Each point is reached from the start by the listed moves, each made 0, 1 or 2 times, or once backwards (-1), plus a little noise. Is the number of moves made odd or even? Then give how often each move was made.

Moves:
(1): [ 23 -20]
(2): [17 33]
Start: [6 1]
Points:
[ 1 55] -> even (-1, 1)
[18 88] -> odd (-1, 2)
[ 33 -72] -> odd (2, -1)

Moves:
(1): [ 14  -5  -2  11 -15]
(2): [23 14  9  8  4]
(3): [  9 -14  14   0  11]
Start: [ 3 -7  8  2 -6]
Points:
[ 95 -17  49  41  -6] -> even (2, 2, 2)
[  8 -29  38  -9  31] -> odd (-1, 0, 2)
[ 35 -39  33  13   1] -> odd (1, 0, 2)

Moves:
(1): [ 12  -4 -22  13 -24  -4  -6]
(2): [ -5  11 -10   3   1  -4   2]
(3): [-2  3 18  9  2 -9 -2]
(4): [-16 -10   6  13  -4   2   0]
(5): [-1 -1 11 14  5 17 -9]
(6): [ -8   5   4   7 -21   7   4]
Start: [ 11  -4  -4  -6 -10   0 -13]
Points:
[-12  21 -14 -27  10 -22   6] -> even (-1, 2, 0, 0, -1, 0)
[ -5   4   3  83 -95   3 -28] -> odd (2, 1, 2, 1, 1, 2)
[-28   2   0  -6 -13  16   1] -> odd (-1, 1, -1, 1, 0, 1)
[-25 -28  41  33 -37   5 -12] -> odd (0, -1, 1, 2, 0, 1)
[-30  17   1  42 -49  24 -12] -> even (0, 2, 0, 1, 1, 2)

Moves:
(1): [ 10 -12  10  11   1  -6  -7 -12   6  28  -3]
(2): [  3  25   3   3  19  -4 -17  -1  17  -3  -1]
(3): [ -6  -8   6   3  -5  -3  -6  -9  -7  -6 -14]
(4): [ 29  -9   0   9   5  24  -1   1 -34  -8  18]
(5): [-18   0   3  11  19 -25   2   4   4  -8   9]
(6): [ 13 -17  -7  -5  -9  17 -11  -1   5  -2   9]
(7): [ 12   2  -4  -1   8   1  18 -12  -2  -9  -3]
(8): [ 14  -5  16  30   0  14   6  14   2  -5 -21]
(9): [  7  -1 -17   7  -8  -4  -3  -3  -2  -1  -2]
Start: [-14 -13   5 -11   9  -5 -22  -7 -24   2  -2]
Points:
[-85 -51 -48 -38 -40 -59 -46 -20 -22 -26  -3] -> odd (-1, -1, 2, -1, 1, 1, -1, -1, 2)
[ 33 -69  73  92  26  13 -81  -9 -28  25 -37] -> odd (2, 1, 2, 1, 1, 1, -1, 2, 0)
[-47 -51   1  13 -26 -14 -58  10   1 -40 -40] -> even (-1, 0, 2, -1, 1, 2, -1, 1, 1)
[ -4  -8  36  26  14  29 -57  11 -63 -44 -32] -> odd (-1, 1, 2, 1, 0, 0, -1, 1, 0)
[ 66 -95  43  17   0  66 -81 -25 -80  45  40] -> odd (2, 0, 1, 2, 0, 2, -1, 0, -1)
[ 13 -52  24  10 -23  10  22 -39 -10  18 -70] -> even (1, -1, 1, -1, -1, 0, 2, 1, 0)

Moves:
(1): [ 21  -2  -2  -3   4   0   5   8 -16  16   9   6]
(2): [  6 -13 -14 -16   9  -2 -10  -5   7   6 -13   3]
(3): [  1 -10  19   4   5  -7   1   9   1   4  16   9]
(4): [  5   9  -2   4   5  -1  15 -14   6  -6 -15   1]
(5): [  7 -11  -4 -10   7   8   0  -4  -3  -5   5  -2]
(6): [ -2 -10 -20  -8   6  11  15 -20  14  15  17   3]
(7): [ -9   0   6 -14   6 -10  -1  10 -11   5   2  -2]
(8): [ 11  -6  -6 -10   1   6   5  13  14  18  26 -23]
(9): [ 11   1 -14  -2  -1 -12   9 -17   2  -2  11  -9]
(10): [-11  12   1  19  12  -2  -6   9  -6  -3   1  -6]
(11): [  6  22   0   1   0   7   0 -18   5   2  11  -5]
(12): [-11   5   5   1   3  -9   7  36   1 -21  15  13]
Start: [  9  15   5   7  -7  -3 -21   0  22   7 -20  16]
Points:
[ -3  23   9 -11  -2  29  32 -95  67  41 -11  19] -> even (-1, -1, 1, 2, 0, 2, 1, 0, -1, -1, 1, -1)
[-75  25  79  53  10 -42 -51  93 -44  -1 -22  47] -> odd (0, -1, 1, -1, -1, 0, 2, -1, -1, 2, -1, 0)
[ 37  36 -13   6  46  -7  20 -16  21  46  60 -17] -> odd (1, 0, 1, 1, 1, 1, 1, 1, 1, 2, 1, 0)
[ 48 -23  25 -53 -11  12 -36  87   7  55  32 -17] -> odd (1, 0, 0, -1, 1, -1, 1, 2, -1, -1, 0, 0)
[-20  61  -9  -5  19 -41 -29 -11 -14 -74 -26  -3] -> odd (-1, 0, -1, 0, 2, -1, 2, -1, 2, 1, 1, 1)
[ 51  18 -20 -44  26 -30 -15  94   1   5 -14  25] -> odd (2, 2, -1, 1, 0, -1, 1, 1, 0, 0, 0, 2)

Moves:
(1): [ 5  5  1  1 -6  3 -4  9  5  7  5  0 -3  6 -2 -6  1  3]
(2): [ 3 11  9  2  0 -1  9  8  2 11 -3  6 -4  4 -4 -5 -3 -6]
(3): [ -6  -5  16   3  -7  -2  -4   7 -12  -3 -13   2  -1   4   3   5  -3   2]
(4): [-1 -5  5  9  2  5 -4  0  2  1 -3 -6 -3  1  1  5  5 -2]
(5): [-8  1 -2  9 12 -1 -8  1 -6 -7  4 11  0  9  2  4  4 11]
(6): [ 17 -12 -10   2  -5  -6   5  -4   7  -8  -1   3   4   5 -11   5  -4  -7]
(7): [ 13  -8  -2  -6   0  -6   4  -6  -6   2  -6   1  -6   2   7 -11  -4   4]
(8): [  2   1  -6   4  -4   1   6  15  -6 -10   4  -8  -2  -7  -4  -2   3  -8]
(9): [  1  11   1   5  -6   1  -7   5   4  -7   9   1   4  -9  17   3 -14 -14]
(10): [ -9  -2  -5  -8  -7   8  12   6  -9   6  -1  -3   3  10   3 -11   6  -7]
(11): [-2  1 -4  1 -5  6  2  3 -3  0  2 -2 -8  7  0  7  5  3]
(12): [-12   5   3  15   1 -11  -4  -7  -2   1  -9   1  -6   4   4  -1  10  14]
(13): [  8  -1  -6   0  -8   0  -1   7 -15   4  14 -11  10  -6   4   8  -1   4]
(14): [ -4  12   4   7   0  -7  -4   2   2  -6   1 -11   0  10   2   4  -5 -12]
(15): [  9   6  -9   2   0   5  -8   8   3  -5 -13   1   2 -14   3   3  -4  -6]
(16): [  0  -8  -1  -4   4 -11   1   5   9   0  -7  -1  -9   5   6  12   8   1]
(17): [  4   0   0   6  -5   3  12  -2   7  -7  -4 -12   9   5   3   3  -7  18]
(18): [ -4   0  -8   8   2  -1   4   8  -8   5  -6  -2  -1  -4  -8   3 -12   3]
Start: [  2  -3   5 -15  -4 -12  -2 -12   3  -1   1   4  -2   4  12  -3  -1   2]
Points:
[-13  -7 -14  26 -20 -23 -17  -2 -42  20   7   3  -8   9  76  23   2  43] -> odd (0, 0, 0, 1, 1, 0, 1, -1, 2, 1, 1, 2, 2, -1, 0, 1, 0, 1)
[ 40   1 -77  40  -1 -34  14  35 -23  24 -20  28 -19  18 -30  33  14  67] -> even (1, 2, -1, -1, 2, 2, 0, 0, -1, 0, 2, 2, 2, -1, 2, 1, 0, 2)
[ -3 -29 -15  39 -60 -13   8  35 -58 -15 -10 -56   6  95   1  39  13  40] -> odd (2, -1, 2, 1, 1, 2, 0, 0, -1, 2, 2, 1, 2, 2, 0, 0, 1, 1)
[ 55 -61  -1  -3  -8 -54 -11  19 -21 -23 -15  37  -3  26 -15  13   2  53] -> odd (2, 0, 2, -1, 2, 2, 1, 1, -1, -1, -1, 0, 1, -1, 0, 1, 0, 0)
